Every row gives one point. Each copy is the shape, with its points in the same order, stretched, turned, moved and blurred by noise. Is it also mirrored, or only turned?

Shape, 6 rows:
[[ 30  15  31]
 [ 42 -16   5]
 [  0 -40  -6]
 [-17  51  26]
 [ -2  34 -13]
 [ -9  16  13]]
Copy 1 (6 x 3):
[[ 28  12  40]
 [ 34 -21  16]
 [ -9 -29  -4]
 [  4  58  25]
 [ 21  39  -8]
 [  0  27  13]]
Copy 1 is: only turned
Copy 2 (6 x 3):
[[ 31  36  30]
 [ 50   3   5]
 [ 10 -26 -12]
 [-22  60  19]
 [ -2  41 -20]
 [ -7  27  10]]
Copy 2 is: only turned
Copy 3:
[[ 26  19  26]
 [ 22  32 -16]
 [-17  17 -36]
 [ 13 -34  42]
 [ 26 -26   2]
 [  4 -16  16]]
Copy 3 is: mirrored
Copy 4:
[[-44  28  -6]
 [-37  -7 -30]
 [-17 -45  -5]
 [  3  48  35]
 [ 17  26   5]
 [ -7  12  23]]
Copy 4 is: mirrored

Shape:
[[-47  -8   3 -18  -2   3]
 [  7   2   4   1 -10  -3]
 [  8 -14   3   5   4   0]
 [-13  -4   1  -2   4 -15]
 [  4   3   1   8   1  -5]
 [  4  -6 -16   6   0  -4]
 [  2   5   2  11  -1   3]
 [  0   0   8   7 -56   2]
 [  1   3  -1 -10  -2   0]]
Copy 1, 9 rows:
[[-36 -11  28 -17  -2   7]
 [  5  -8  -5   4 -11 -12]
 [  0 -16  -9  12   3  -5]
 [-15  -5   8   4   3 -15]
 [  3   2  -6  10  -1 -10]
 [ -9  -3 -22   6   1  -8]
 [  6   1  -5  11  -5  -1]
 [ -3 -15  -4   5 -57  -6]
 [  2  -7  -2  -8  -4  -8]]
Copy 1 is: only turned
Copy 2, 9 rows:
[[ -6  28 -19  36  -4 -15]
 [  3  -3  -3  -8 -13  -3]
 [  4 -15  -1   0   2  -1]
 [ -5   1  -8   3   4 -18]
 [ -4  -5  -1  -7   0  -4]
 [ -5 -12 -14  -8   3   1]
 [-10  -4   1   0  -6   3]
 [  7  -3 -21   0 -60  -9]
 [  5   8  -7  -5  -1  -2]]
Copy 2 is: mirrored
Copy 3, 9 rows:
[[ -5  23 -21  27  21  19]
 [ 14  -4   1   6 -11  -7]
 [  4 -16   5   9   4  -7]
 [ -7   6  -6  11   4 -10]
 [  1  -4   5   4  -7  -8]
 [ -7 -14   2   7 -13  -3]
 [  6   0  10   3  -5   1]
 [ 34   7   8  36 -33   9]
 [  9  -5  -8   3  -4  -1]]
Copy 3 is: mirrored
